Each row is a point. To make a cloud, some directions were put in groups of two or more. Within a group, all points are equally far from the middle, so they leave a hole (a ring in 2 directions, a hollow ball in 3). The other directions are filled evenly. Then the cloud was stretched, turned, moved and blurred a little. Count the holes, and give their numbers of directions, smallest first.

Cloud (14 x 2):
+0.42 -0.20
+0.62 -0.23
+0.22 +0.42
-0.18 +0.26
+0.17 +0.28
+0.03 -0.72
-0.16 +0.03
-0.23 +0.16
+0.57 -0.32
+0.50 +0.06
-0.03 -0.33
-0.27 +0.24
+0.12 -0.60
+0.63 -0.13
Holes: 0

Cloud (21 x 3):
+0.27 -0.75 +0.22
+0.22 +0.00 +0.46
+0.40 -0.36 -0.22
+0.24 +0.28 -0.12
+0.31 -0.32 -0.42
-0.45 -0.33 +0.45
-0.30 -0.32 -0.45
+0.33 +0.10 +0.12
-0.37 -0.28 -0.41
-0.49 +0.12 -0.22
-0.38 -0.46 +0.03
-0.19 -0.55 -0.11
+0.28 +0.10 +0.21
+0.47 -0.11 +0.16
-0.22 -0.24 -0.70
-0.40 -0.29 -0.31
-0.06 +0.43 -0.23
+0.21 -0.55 -0.14
+0.39 -0.55 +0.07
+0.11 -0.77 +0.20
+0.09 -0.59 -0.13
Holes: 1 (2)

Cloud (30 x 4):
-0.32 -0.29 -0.32 +0.10
+0.03 +0.13 -0.50 -0.57
+0.14 +0.47 -0.15 -0.50
+0.16 +0.35 -0.47 -0.54
-0.52 -0.41 -0.30 -0.19
+0.71 +0.28 +0.00 +0.12
-0.21 -0.28 -0.48 -0.39
-0.34 -0.36 +0.15 +0.21
-0.40 -0.17 +0.03 +0.17
+0.69 -0.37 -0.29 -0.09
+0.16 -0.35 +0.36 +0.45
+0.58 +0.25 +0.13 +0.32
+0.08 -0.14 +0.38 -0.42
+0.33 -0.15 -0.70 +0.32
-0.56 -0.18 +0.50 -0.22
-0.16 -0.53 -0.37 -0.13
-0.11 -0.69 +0.19 +0.39
-0.20 +0.42 -0.27 +0.35
+0.17 +0.25 +0.02 +0.48
-0.08 +0.38 +0.18 -0.38
+0.14 +0.39 -0.42 -0.57
+0.16 +0.23 +0.13 +0.34
+0.37 -0.50 -0.51 +0.26
-0.08 -0.07 +0.14 -0.75
+0.19 -0.45 -0.50 +0.11
+0.18 -0.11 +0.37 -0.28
-0.12 +0.35 +0.23 -0.20
+0.55 -0.03 -0.70 +0.03
+0.59 -0.03 +0.28 +0.25
-0.46 +0.07 -0.09 +0.14
Holes: 1 (2)

Cloud (30 x 4):
-0.42 +0.65 +0.08 +0.42
+0.40 -0.51 -0.01 -0.30
-0.12 -0.72 -0.21 -0.24
+0.28 -0.42 +0.04 +0.24
+0.06 -0.10 -0.60 -0.02
-0.15 -0.12 -0.58 +0.20
-0.46 -0.37 +0.19 -0.07
-0.60 +0.06 -0.35 +0.01
+0.22 +0.09 -0.33 +0.35
+0.03 -0.07 -0.36 +0.48
+0.29 +0.47 -0.29 +0.01
-0.33 -0.57 +0.14 +0.28
+0.30 -0.53 +0.05 +0.06
+0.30 -0.15 -0.04 +0.39
-0.36 -0.05 +0.25 -0.32
+0.41 -0.45 -0.07 -0.46
-0.42 -0.06 +0.43 +0.26
+0.24 +0.25 +0.43 +0.07
-0.48 +0.39 +0.25 +0.58
-0.47 +0.01 +0.00 -0.36
+0.20 +0.08 +0.28 -0.51
+0.16 +0.11 +0.23 -0.56
+0.32 +0.02 +0.11 -0.62
-0.46 +0.61 +0.06 +0.43
+0.43 -0.17 +0.07 -0.55
-0.50 -0.10 +0.23 +0.61
-0.56 +0.51 -0.03 +0.45
-0.35 -0.59 -0.21 -0.22
+0.28 +0.27 -0.21 -0.60
+0.44 -0.22 -0.04 -0.58
Holes: 2 (2, 2)

Cloud (51 x 6):
-0.43 -0.43 -0.20 -0.49 +0.43 +0.39
-0.71 -0.15 -0.18 -0.43 -0.12 -0.49
-0.38 -0.34 -0.57 -0.53 +0.23 -0.42
-0.66 -0.27 +0.17 +0.33 -0.44 -0.32
-0.12 -0.27 +0.04 -0.32 +0.75 +0.39
-0.48 -0.50 +0.18 -0.24 -0.20 +0.19
-0.65 +0.03 +0.09 -0.19 -0.39 +0.35
-0.15 +0.08 +0.13 +0.16 +0.42 -0.13
-0.40 -0.44 +0.26 +0.45 +0.12 -0.32
+0.06 +0.57 +0.27 -0.06 -0.06 +0.19
-0.19 -0.29 -0.52 +0.07 -0.04 +0.43
+0.08 +0.09 +0.15 +0.06 +0.05 -0.28
-0.50 -0.06 +0.29 -0.16 -0.17 -0.02
-0.52 +0.33 +0.18 +0.23 -0.26 +0.49
-0.55 +0.43 +0.25 -0.55 -0.20 -0.11
-0.45 +0.36 -0.56 +0.04 -0.14 +0.60
-0.59 +0.49 -0.51 -0.05 -0.32 +0.29
-0.50 -0.03 +0.20 -0.20 -0.16 +0.43
+0.17 +0.29 -0.64 -0.42 -0.30 -0.07
+0.00 +0.19 -0.55 -0.63 -0.19 +0.14
-0.63 -0.05 +0.10 +0.74 -0.29 -0.15
-0.62 -0.36 +0.35 +0.32 -0.62 -0.12
-0.11 -0.46 +0.16 +0.01 -0.34 +0.17
-0.56 -0.04 +0.08 -0.64 -0.57 +0.27
-0.39 +0.05 -0.90 -0.70 -0.16 -0.24
-0.51 +0.62 -0.10 -0.08 +0.01 +0.47
+0.08 -0.14 -0.24 -0.26 +0.00 +1.05
+0.27 -0.30 -0.13 +0.32 +0.39 +0.03
-0.28 -0.09 +0.13 +0.02 +0.19 +0.40
-0.36 -0.14 -0.32 -0.41 -0.36 +0.09
-0.21 -0.49 +0.12 +0.64 -0.19 +0.21
+0.16 -0.70 +0.11 +0.11 +0.31 +0.10
+0.21 -0.20 -0.34 +0.07 +0.36 +0.14
+0.20 +0.09 +0.05 -0.36 +0.15 +0.10
-0.13 -0.52 +0.25 -0.22 +0.13 +0.06
+0.06 -0.26 +0.30 +0.08 +0.14 +0.15
+0.02 -0.28 -0.15 +0.02 +0.27 +0.75
-0.29 -0.10 +0.61 +0.02 -0.10 +0.43
-0.62 +0.08 +0.05 -0.15 +0.00 +0.51
-0.07 -0.40 -0.51 -0.31 -0.12 +0.75
+0.49 -0.99 +0.31 -0.16 +0.26 -0.06
-0.45 -0.77 +0.07 +0.25 -0.48 -0.36
+0.05 -0.25 -0.43 -0.18 +0.22 -0.08
+0.09 +0.29 -0.07 -0.01 -0.49 -0.01
-0.71 +0.21 -0.02 +0.43 +0.19 -0.16
+0.48 +0.28 -0.31 +0.31 +0.00 +0.06
-0.47 +0.34 +0.25 -0.04 +0.22 +0.48
-0.10 -0.31 +0.13 -0.02 +0.34 +0.68
+0.02 +0.08 +0.11 -0.29 -0.53 +0.06
-0.77 +0.17 -0.46 +0.06 +0.29 -0.18
-0.22 +0.60 +0.33 -0.11 +0.32 +0.34
Holes: 0

Cloud (48 x 6):
+0.22 +0.36 -0.32 -0.45 +0.49 -0.46
-0.36 -0.28 +0.17 +0.10 -0.54 -0.05
+0.06 +0.29 -0.65 -0.03 -0.49 -0.38
+0.42 +0.07 +0.46 +0.02 -0.18 +0.03
-0.34 -0.11 +0.21 +0.10 -0.23 -0.59
+0.45 -0.36 -0.37 +0.14 +0.22 -0.43
+0.02 +0.47 -0.16 -0.02 +0.24 -0.79
-0.23 -0.44 +0.05 +0.16 -0.47 -0.40
-0.23 -0.02 +0.16 -0.19 +0.78 +0.31
+0.31 +0.18 +0.40 +0.04 +0.01 +0.31
+0.47 -0.34 -0.36 -0.02 +0.29 -0.43
+0.55 +0.00 +0.20 -0.02 -0.52 -0.49
+0.27 -0.36 -0.35 +0.12 +0.39 -0.47
-0.27 +0.15 -0.37 -0.33 -0.05 -0.61
-0.22 +0.05 -0.77 +0.32 -0.08 -0.20
+0.07 +0.44 +0.16 -0.09 -0.45 +0.31
+0.29 +0.24 -0.40 -0.56 -0.03 -0.42
+0.14 +0.53 +0.42 +0.20 +0.26 +0.22
+0.22 +0.13 -0.03 +0.30 +0.19 +0.52
+0.11 -0.06 +0.28 -0.36 -0.60 -0.23
+0.09 +0.17 -0.50 -0.41 -0.34 -0.50
+0.55 -0.31 +0.03 -0.40 +0.06 -0.34
+0.40 +0.15 -0.31 -0.16 +0.58 -0.50
+0.12 +0.20 -0.46 -0.47 -0.27 -0.49
+0.09 -0.25 -0.44 +0.37 +0.38 -0.47
-0.52 -0.06 +0.29 +0.26 -0.26 -0.06
+0.08 -0.24 -0.72 +0.29 +0.17 -0.37
-0.43 -0.05 -0.26 -0.14 +0.73 +0.29
+0.51 +0.28 +0.05 +0.43 +0.24 -0.13
-0.10 -0.06 -0.45 +0.69 +0.08 -0.40
-0.22 +0.27 +0.50 -0.20 +0.26 -0.52
+0.23 +0.49 +0.23 +0.24 +0.43 -0.59
-0.45 +0.36 -0.50 +0.36 +0.25 -0.60
-0.29 +0.49 -0.33 +0.59 -0.06 -0.44
+0.01 +0.56 +0.47 +0.37 +0.18 -0.42
-0.33 -0.16 -0.27 -0.39 -0.42 -0.21
-0.11 +0.34 -0.54 +0.10 -0.18 -0.58
+0.38 +0.15 +0.34 +0.02 +0.00 -0.49
+0.58 -0.18 -0.46 +0.13 +0.20 -0.37
-0.35 +0.07 -0.36 +0.35 -0.42 +0.37
+0.00 +0.50 +0.00 +0.14 -0.59 +0.24
-0.48 +0.55 -0.42 -0.13 +0.08 -0.11
+0.04 -0.04 -0.66 +0.61 -0.15 +0.01
-0.11 -0.39 -0.17 -0.31 +0.34 +0.20
-0.11 -0.19 +0.24 +0.15 -0.70 -0.35
+0.13 +0.37 -0.33 +0.42 -0.52 -0.47
-0.41 +0.07 -0.06 -0.30 +0.08 -0.65
+0.31 -0.06 +0.31 -0.45 -0.39 -0.19
Holes: 2 (2, 3)

Cloud (77 x 8):
+0.14 -0.83 +0.56 +0.29 -0.46 -0.02 +0.84 +0.37
-0.11 +0.68 -0.49 +0.20 -0.18 +0.25 -0.11 -0.37
+0.53 -0.40 -0.01 -0.22 +0.25 +0.33 +0.40 +0.04
+0.15 -0.15 -0.20 +0.26 -0.01 +0.38 -0.26 -0.38
-0.02 -0.59 +0.38 +0.23 -0.31 -0.12 +0.46 -0.20
-0.41 -0.14 -0.37 -0.16 -0.46 +0.07 -0.17 -0.49
+0.50 -0.62 +0.21 -0.07 +0.12 -0.01 +0.67 +0.24
+0.64 +0.65 +0.02 -0.13 +0.46 -0.30 -0.04 +0.52
+0.26 +0.46 -0.36 +0.03 -0.18 +0.35 +0.16 +0.16
+0.33 +0.62 +0.59 +0.58 -0.34 -0.09 -0.17 -0.13
+0.53 -0.37 -0.13 -0.59 -0.14 +0.27 +0.31 +0.28
+0.19 +0.06 +0.13 +0.05 +0.09 -0.79 +0.12 -0.18
+0.38 +0.46 +0.05 +0.36 -0.23 -0.04 -0.22 -0.28
+0.32 -0.17 +0.81 +0.14 +0.15 +0.54 -0.09 +0.23
+0.31 +0.51 -0.44 -0.09 +0.40 +0.42 -0.14 -0.05
+0.03 +0.22 -0.50 +0.60 -0.13 +0.27 -0.31 +0.19
-0.37 -0.13 -0.02 -0.38 -0.30 +0.11 +0.02 -0.30
+0.25 +0.43 -0.08 +0.29 +0.04 -0.11 +0.35 -0.24
+0.25 -0.02 -0.02 -0.01 -0.39 +0.24 +0.02 -0.70
+0.19 +0.58 +0.22 -0.02 -0.26 -0.41 -0.08 -0.30
+0.30 -0.07 +0.25 +0.24 +0.58 +0.48 +0.35 +0.42
+1.00 +0.36 -0.18 -0.09 -0.13 -0.15 +0.09 +0.55
-0.22 -0.43 -0.12 +0.20 -0.41 -0.04 +0.37 -0.28
-0.25 +0.69 +0.30 +0.35 +0.07 -0.56 -0.59 -0.02
-0.61 +0.30 +0.55 +0.59 +0.26 -0.86 -0.14 -0.10
+0.12 +0.84 -0.43 -0.16 +0.10 +0.06 -0.02 -0.16
+0.04 +0.35 +0.47 +0.68 +0.12 +0.20 -0.68 -0.09
+0.03 -0.20 -0.18 +0.19 -0.77 +0.18 +0.29 -0.37
+0.63 +0.57 +0.13 +0.42 -0.10 +0.61 -0.66 +0.04
+0.71 +0.95 -0.46 -0.29 +0.18 +0.36 -0.76 +0.13
+0.01 -0.07 +0.80 +0.03 -0.25 +0.03 +0.12 +0.24
+0.08 +0.29 +0.18 -0.10 +0.15 -0.02 +0.40 -0.30
-0.63 -0.29 +0.31 +0.17 +0.10 -0.51 +0.02 -0.32
+0.26 +0.26 +0.06 -0.06 -0.21 +0.42 +0.11 +0.19
-0.62 -0.14 +0.04 +0.32 -0.53 +0.59 +0.05 -0.47
-0.37 +0.09 -0.02 +0.44 -0.13 +0.29 +0.12 -0.14
+0.65 +0.04 -0.04 -0.30 +0.11 -0.32 -0.39 +0.12
+0.11 -0.12 +0.58 -0.61 +0.17 -0.43 -0.09 -0.11
-0.05 +0.51 +0.14 +0.06 +0.57 +0.14 -0.15 -0.42
-0.40 -0.14 -0.10 +0.18 -0.30 +0.07 +0.31 -0.82
+0.36 +0.82 +0.55 -0.04 -0.02 -0.02 +0.30 -0.08
+0.04 +0.07 +0.41 +0.31 +0.23 -0.88 +0.07 -0.30
+0.68 +0.47 -0.03 -0.47 +0.24 +0.48 +0.29 +0.27
+0.62 -0.05 -0.44 -0.43 +0.03 +0.41 +0.12 -0.23
+0.59 +0.10 -0.69 -0.39 -0.09 +0.12 -0.37 -0.39
+0.01 +0.31 -0.10 +0.21 -0.24 -0.42 -0.46 -0.69
+0.28 +0.74 +0.44 -0.50 +0.45 -0.48 -0.61 -0.25
+0.32 +0.72 -0.33 -0.40 +0.12 +0.12 -0.16 +0.29
+0.57 +0.12 -0.37 +0.09 -0.33 +0.03 -0.10 -0.33
-0.13 +0.14 +0.08 +0.53 +0.22 -0.04 -0.17 -0.09
-0.11 -0.10 -0.60 +0.15 -0.29 +0.23 +0.05 +0.06
-0.56 -0.15 -0.47 +0.52 -0.43 -0.33 -0.26 -0.39
+0.25 -0.09 -0.23 -0.16 +0.18 +0.15 -0.01 +0.33
-0.10 -0.62 -0.19 -0.26 -0.48 +0.09 +0.46 +0.08
-0.14 +0.28 -0.23 -0.05 -0.35 -0.11 -0.28 -0.58
-0.46 +0.34 +0.09 +0.16 +0.15 -0.54 +0.10 -0.52
+0.29 -0.36 +0.26 -0.09 -0.08 +0.08 +0.76 -0.06
-0.02 +0.00 -0.13 +0.52 -0.20 +0.09 -0.06 -0.19
+0.32 +0.08 -0.58 -0.63 -0.13 +0.67 -0.06 -0.15
+0.07 +0.25 -0.14 +0.21 +0.31 +0.12 -0.35 +0.32
-0.06 +0.17 +0.20 -0.30 +0.19 +0.50 -0.21 +0.22
-0.78 -0.20 -0.28 +0.17 -0.35 -0.08 -0.18 -0.63
+0.24 +0.54 +0.58 +0.39 +0.41 +0.19 -0.39 -0.18
+0.25 +0.25 -0.08 -0.16 -0.12 -0.04 +0.23 +0.03
-0.07 -0.41 +0.30 +0.20 -0.13 -0.88 +0.19 +0.16
-0.04 +0.04 -0.01 -0.39 +0.15 -0.18 -0.48 -0.43
-0.09 -0.31 +0.75 -0.12 +0.02 +0.37 -0.19 -0.23
+0.19 +0.08 +0.30 -0.35 +0.18 -0.10 -0.17 +0.50
-0.46 -0.30 -0.11 +0.11 +0.03 +0.04 +0.18 -0.18
+0.10 +0.65 +0.12 +0.68 -0.26 +0.13 -0.35 -0.19
-0.02 +0.85 +0.46 -0.31 +0.37 +0.12 -0.69 -0.04
+0.14 +0.09 -0.25 -0.53 -0.37 -0.14 -0.09 -0.09
+0.31 +0.08 +0.59 +0.50 +0.16 +0.09 -0.46 -0.09
+0.30 -0.22 -0.15 -0.11 +0.06 +0.51 +0.34 -0.19
+0.36 +0.34 +0.22 -0.16 +0.07 -0.04 -0.31 +0.31
+0.55 +0.18 -0.72 -0.50 -0.18 +0.56 +0.24 -0.38
-0.39 +0.13 -0.27 -0.02 -0.70 +0.46 -0.18 -0.27
Holes: 0

Cloud (74 x 8):
+0.44 -0.09 +0.17 -0.67 +0.05 -0.45 -0.36 -0.17
-0.17 -0.15 -0.50 +0.51 -0.16 -0.33 -0.06 -0.39
-0.18 +0.35 -0.60 -0.16 -0.77 -0.08 -0.18 -0.08
+0.11 +0.05 -0.26 +0.39 +0.02 +0.29 -0.05 +0.34
-0.10 +0.29 -0.73 -0.28 +0.40 +0.03 +0.06 -0.18
+0.48 -0.30 -0.20 -0.01 -0.39 -0.36 -0.06 -0.36
+0.04 +0.33 +0.31 -0.70 -0.29 -0.27 +0.03 +0.30
+0.49 -0.39 +0.12 +0.01 -0.06 +0.54 +0.03 -0.27
-0.51 +0.08 -0.55 -0.14 -0.31 +0.62 -0.05 +0.01
+0.17 +0.19 +0.50 -0.25 +0.08 +0.59 -0.28 -0.34
-0.12 +0.23 +0.33 +0.18 -0.25 +0.13 +0.16 +0.38
-0.29 -0.28 -0.40 +0.13 -0.12 +0.22 -0.24 -0.77
+0.42 +0.39 -0.18 +0.33 -0.58 -0.20 -0.02 -0.74
-0.05 -0.05 -0.54 -0.02 -0.48 +0.11 -0.09 -0.77
-0.67 -0.05 +0.08 -0.01 -0.07 -0.45 +0.32 +0.16
+0.51 +0.45 -0.05 -0.38 +0.30 -0.39 -0.04 -0.38
+0.20 -0.03 +0.06 -0.35 -0.05 -0.03 -0.67 -0.18
-0.21 -0.19 -0.21 +0.13 +0.53 +0.48 +0.58 -0.31
+0.29 -0.04 -0.24 +0.25 +0.60 +0.28 -0.36 -0.43
+0.35 -0.29 -0.37 +0.10 +0.06 -0.55 +0.24 -0.44
-0.42 -0.42 +0.12 +0.39 -0.22 +0.50 +0.28 -0.09
-0.55 -0.31 +0.31 -0.46 +0.51 +0.22 -0.35 -0.25
-0.28 -0.01 -0.33 +0.60 +0.68 -0.03 -0.22 -0.32
+0.68 -0.21 -0.32 -0.14 -0.26 -0.15 +0.07 -0.72
+0.02 +0.11 +0.06 -0.05 +0.66 -0.26 +0.20 +0.44
+0.30 -0.35 -0.32 -0.04 -0.34 -0.43 +0.06 -0.32
-0.03 -0.06 -0.84 +0.26 -0.08 +0.17 +0.56 -0.11
+0.02 +0.20 +0.01 -0.33 +0.21 -0.55 -0.36 -0.63
+0.10 +0.36 -0.75 -0.25 +0.09 +0.50 +0.16 -0.18
+0.44 +0.01 +0.28 +0.20 -0.01 -0.21 +0.37 -0.61
-0.04 +0.14 +0.39 -0.44 -0.09 +0.65 -0.23 -0.41
-0.12 +0.03 -0.74 -0.05 -0.12 -0.12 +0.63 +0.03
-0.06 +0.19 -0.30 -0.50 -0.58 -0.17 +0.50 -0.13
+0.05 -0.30 +0.34 -0.49 +0.10 -0.52 +0.04 +0.16
-0.07 -0.16 -0.12 -0.44 +0.03 -0.34 +0.09 -0.80
+0.34 -0.31 -0.44 -0.05 +0.86 -0.45 -0.32 -0.32
-0.27 +0.24 -0.02 -0.62 -0.68 -0.29 +0.20 +0.03
+0.30 -0.06 -0.03 -0.34 -0.45 -0.52 +0.22 +0.03
+0.07 +0.42 -0.74 -0.34 +0.17 +0.13 +0.06 -0.18
+0.14 +0.43 -0.25 -0.24 -0.23 +0.02 +0.39 +0.60
+0.20 +0.42 +0.26 -0.56 -0.56 -0.23 -0.48 -0.53
-0.45 -0.04 -0.29 +0.02 +0.63 +0.18 -0.40 +0.05
-0.48 -0.20 -0.26 -0.45 +0.36 +0.50 -0.14 +0.07
-0.09 +0.05 -0.68 -0.19 -0.46 -0.31 -0.06 +0.23
+0.26 -0.09 -0.81 -0.20 -0.19 -0.22 +0.19 +0.06
-0.07 -0.18 +0.25 -0.20 +0.36 +0.50 +0.34 -0.53
+0.22 +0.30 -0.22 +0.20 +0.20 +0.33 -0.28 +0.13
+0.32 -0.06 +0.01 +0.31 +0.70 +0.36 +0.30 -0.16
+0.14 -0.09 +0.08 +0.13 -0.03 +0.33 -0.42 +0.07
-0.15 -0.28 -0.69 -0.19 -0.21 +0.02 +0.04 -0.61
+0.24 -0.41 +0.23 -0.04 +0.18 -0.33 -0.01 -1.01
+0.44 -0.31 -0.23 +0.08 +0.47 +0.51 -0.10 -0.45
+0.42 -0.17 -0.05 +0.24 -0.14 -0.58 +0.07 -0.54
-0.11 +0.33 -0.09 +0.57 +0.08 +0.26 -0.09 -0.01
+0.58 +0.14 +0.07 -0.52 -0.49 -0.37 +0.21 +0.03
+0.24 +0.02 +0.03 +0.04 -0.15 +0.49 +0.35 +0.39
+0.46 +0.03 +0.06 -0.10 -0.61 -0.13 +0.48 -0.47
+0.10 -0.12 +0.65 -0.05 -0.05 -0.45 -0.49 -0.47
-0.05 +0.34 -0.80 -0.32 -0.53 -0.02 +0.00 +0.34
+0.49 -0.11 -0.34 -0.11 -0.78 +0.19 +0.05 -0.87
-0.07 -0.44 -0.19 +0.35 -0.39 +0.58 +0.14 -0.15
-0.06 +0.00 -0.14 +0.62 +0.24 +0.21 -0.19 +0.05
+0.56 -0.10 -0.57 -0.45 -0.07 -0.09 +0.03 -0.53
+0.26 +0.07 +0.01 -0.50 -0.43 -0.05 +0.04 -0.91
+0.33 +0.02 +0.02 -0.68 +0.25 -0.37 -0.32 -0.65
-0.03 +0.07 -0.87 -0.24 -0.77 +0.42 +0.12 -0.13
+0.04 +0.13 -0.24 +0.04 -0.26 -0.20 +0.45 -0.59
-0.24 -0.35 -0.50 -0.06 -0.49 -0.12 -0.02 -0.48
+0.17 +0.47 -0.17 -0.12 -0.02 -0.36 -0.24 -0.58
+0.36 -0.22 -0.34 +0.23 -0.44 -0.01 -0.21 -0.16
-0.34 -0.01 +0.35 -0.33 +0.07 -0.50 -0.28 -0.60
+0.38 +0.42 -0.56 +0.16 -0.10 +0.44 +0.45 -0.50
-0.40 +0.16 -0.21 -0.33 +0.81 +0.02 +0.27 +0.08
-0.55 -0.28 +0.31 -0.46 +0.12 -0.07 +0.13 +0.44
Holes: 2 (3, 4)
